Each point is reached from the start by the listed moves, each made once or not at all, plus a little noise. Say if it took an odd or an even number of moves. Then give how often each move was made.
(in the rows, 128 means zero)

Moves:
(1): [159 160]
(2): [106 148]
Start: [131 125]
Points:
[162 159] => odd (1, 0)
[140 178] => even (1, 1)

Moves:
(1): [161 113 132 138 106]
(2): [104 182 170 130 101]
(3): [100 116 155 140 147]
(4): [129 145 128 161 127]
Start: [136 135 116 105 135]
Points:
[ 86 197 188 153 123] => odd (0, 1, 1, 1)
[116 162 193 123 106] => odd (1, 1, 1, 0)
[112 145 146 152 151] => even (0, 0, 1, 1)

Moves:
(1): [145 154 142 135 108 128 106 110 112 125]
(2): [100 134 135 122 131 140 139 136 145 106]
(3): [136 116 178 125 114 169 133  77 120 137]
(4): [170 149 109 174 107 149 151 145 157 150]
(5): [128 120 133 171 166 140 125 142 101  98]
(6): [127 136 110 119 150 177 113 114 123 111]
(7): [163 119 148 105 137 108 147 125 112 104]
(8): [128 121 122 103  86 143 126 153 130 125]
Start: [120 125 111 136 115 105 147 115 118 170]
Points:
[170 131 122 190  96 241 155 105 109 151] => odd (0, 0, 1, 1, 1, 1, 0, 1)
[217 154 124 204 120 118 162 125  90 136] => even (1, 0, 0, 1, 1, 0, 1, 0)
[214 164 127 165  87 107 163 113 111 167] => odd (1, 0, 0, 1, 0, 0, 1, 0)
[108 147 140 185 135 131 139 116  88 115] => odd (1, 1, 0, 0, 1, 0, 0, 0)

Moves:
(1): [128 143 151 129 145 151 135 145 128 114 123 136 101 126]
(2): [108 124 163 132 142  95 100 132 130 117 135 147 141 112]
(3): [122 154 150 137 152 132 152 133 158 112 132 132 132 127]
(4): [113 130 114 132 128 103 128 137 117 117 124 153 114 130]
(5): [103  97 114 141 169 112 137 118 111 111 123 118 139 134]
(6): [114 124 141 133 130 130 138 131 110 155 109 111 119 122]
(7): [119 101  98  95 132 105 135  97 120 153 147 117 118 152]
(8): [119  79 132 139 101  94 142 131 130 108 136 161  89 111]
(9): [ 98 144 125 129 123 132 129 115 161 123 131 102 119 122]
(10): [144 123 136 128 131 119 100 121 142 146  94 112 123 113]
(11): [119 133 125 137 120 131 118 168 152 122 117 141 127 146]
Start: [130 157 104 130 125  93 125 153 131 145 151 126 125 162]
Points:
[ 52 142  93 159 153  90 136 169 153 141 122  94 119 174] => even (0, 0, 0, 0, 1, 1, 0, 0, 1, 0, 1)
[ 63  84 161 168 176   7 111 174 103 119  98 168  52 114] => odd (1, 1, 0, 1, 1, 1, 0, 1, 0, 1, 0)
[ 44 118 129 172 156  50 182 140 162 114 147 106  81 135] => odd (0, 0, 1, 0, 1, 1, 0, 1, 1, 0, 0)

Moves:
(1): [129 105 120 135 115 137 118 121 162 134 118 106 101 138]
(2): [119 132 130 116 112 122 133 126 129 120 142 131 126 130]
(3): [117 120 133 134 139 137 122 113 133  97 139 130 133 136]
(4): [111 129 130 132 127 137 123 148 130 122 134 128 134 116]
(5): [126 103 109 142 124 125 147 138 123 130 140 142 123 123]
(6): [147 120 143 129 108 145 129 117 142 115 118 124 131 127]
(7): [118 113 121 131 124 127 137 113 120 117 119 136 123 138]
(8): [115 130 132 135 111 118 104 137 127 132 135 126 158 132]
(9): [127 128 127 117 134 122 111 137 131 120 127 137 115 138]
(10): [111 141 130 128 129 120 139 126 155 141 130 139 130 120]
(11): [115 103 131 118 119 101 107 113 105 113 144 122 144 120]
(12): [120 133 130 133 140 145 128 118 125 129 143 139 108 100]
(13): [144 106 156 149 125 123 137 116 124 128 123 116 119 127]
(14): [133 134 109 125 130 123 118 134 108 120 129 118 118 104]
Start: [150 120 133 130 125 131 116 123 120 124 115 123 126 126]
Points:
[130  88  91 150 111 130  74 141 127 120 140 124  81  93] => even (1, 0, 0, 0, 1, 0, 0, 1, 1, 0, 0, 1, 0, 1)
[116 110 101 127 126 113 114 127 131  85 158 150 101 108] => even (0, 1, 1, 0, 1, 0, 0, 0, 1, 1, 0, 0, 0, 1)
[117  95 154 138 100 151  76 118 136  58 122 132 153 142] => even (0, 0, 1, 1, 0, 1, 1, 1, 1, 0, 0, 0, 0, 0)
[118   7 157 169  59 131  98  57 131  60 154 111 110 119] => even (1, 1, 1, 0, 1, 1, 1, 1, 0, 0, 1, 1, 1, 0)
[ 82  93 145 132  95  91  73 109  95  85 163 134 120  72] => even (0, 1, 0, 1, 0, 0, 1, 1, 1, 1, 1, 1, 1, 1)
[ 87  20 135 150  89 104 110  94 151  66 154 130  96 132] => even (1, 1, 1, 1, 1, 0, 1, 0, 1, 1, 1, 0, 1, 0)

Moves:
(1): [135 123 144 142 121 132 141 128 118 132 131 122 142 113 139 124 128 120
 132 127 130 138]
(2): [134 125 124 125 127 120 128 124 149 123 127 151 134 122 138 120 136 129
 127 140 117 109]
(3): [111 123 143 155 130 118 105 136 118 124 125 118 105 134 127 130 122 138
 130 137 148 128]
(4): [111 141 153 122 134 121 107 122 126 141 130 110 128 128 131 139 135 129
 114 126 148 147]
(5): [119 123 143 142 141 124 130 120 110 117 140 108 133 131 123 128 141 129
 140 124 133 139]
(6): [140 134 131 155 134 129 127 117 128 155 122 132 135 115 107 129 135 133
 103 138 130 131]
(7): [117 129 119  98 120 131 122 137 115 133 132 127 147 109 126 145 120 114
 136 124  92 139]
(8): [132 105 150 120 131 125 124 139 161 140 138 141 130 131 133 116 131 140
 122 105 125 131]
(9): [121 122 127 128 119 122 137 130 123 131 137 135 140 139 119 118 153 124
 112 116 140 110]
(10): [122 117 138 110 112 115 128 134 137 126 143 100 126 126 143 122 136 125
 120 130 113 135]
(11): [119 134 133 115 107 128 150 119 146 127 118 128 108 122 108 126 126 147
 125 144 122 132]
(12): [124 146 120 108 130 128 147 169 105 113 146 111 120 122 126 133 124 113
 124 156 118 127]
(13): [141 122 128 120 123 129 117 124 129 162 132 141 133 126 126 128 143 126
 116 133 131 121]
(14): [144 133 126 123 114 111 146 146 128 128 128 143 117 138 136 133 134 126
 126 132 134 126]
(15): [109 125 132 126 132 128 114 123 124 126 127 118 141 126 125 120 123 121
 144 125 117 153]
(16): [124 138 126 115 125 113 118 130 108 115 147 120 133 134 126 126 115 130
 127 128 134 135]
(17): [138 130 138 114 102 112 136 107 135 133 119 133 132 124 100 156 125  92
 131 136 125 151]
(18): [140 142 129 119 134 148 135 146 111 123 110 122 141 151 128 146 110 130
 131 143 118 113]
(19): [134 146 145 132 129 142 120 139 108 115 134 116 130 129 130 131 126 130
 133 132 113 130]
(20): [132 114 135 139 133 145 129 122 128 115 125 134 127 134 142 129 129 134
 130 130 128 137]
Start: [123 134 128 114 129 122 109 159 137 140 108 128 135 120 146 138 124 120
 157 124 116 107]
Points:
[126 140 180   7  55 113 159 229 143 111 127 125 163 127 135 169 131  82
 156 172  16 135] => odd (0, 1, 0, 0, 0, 0, 1, 1, 1, 1, 1, 1, 0, 1, 1, 0, 1, 1, 1, 1)
[127 178 177  97 119 144 127 195  39 134 116  65 203  87  99 197 105  52
 180 177  43 176] => odd (1, 0, 0, 0, 1, 1, 1, 0, 0, 0, 0, 1, 0, 0, 1, 0, 1, 1, 1, 0)
[121 141 208  81 111 115 136 207 122 149 155 115 120 140 139 141 186 137
 119 141 128 128] => even (0, 0, 0, 1, 1, 0, 0, 1, 1, 0, 1, 1, 1, 1, 0, 0, 0, 0, 1, 1)
[135 146 163  79  91 122  76 175  83 132 117 146 177 140 126 188 123  88
 151 164  82  99] => even (0, 1, 1, 0, 0, 0, 1, 0, 1, 0, 0, 0, 1, 0, 0, 1, 1, 1, 1, 1)
[117  98 231 121 113  85  73 185 147 154 157 119 128 151 185 126 202 141
 120 121 137 114] => odd (0, 1, 1, 1, 1, 0, 0, 1, 1, 1, 0, 0, 1, 1, 0, 0, 0, 0, 1, 1)
[ 96 132 196  33  69  66 129 214 134 176 175  91 145 116 149 117 165 116
 113 137 120 155] => odd (1, 0, 0, 1, 0, 0, 0, 1, 1, 1, 1, 1, 1, 1, 1, 1, 0, 0, 0, 0)
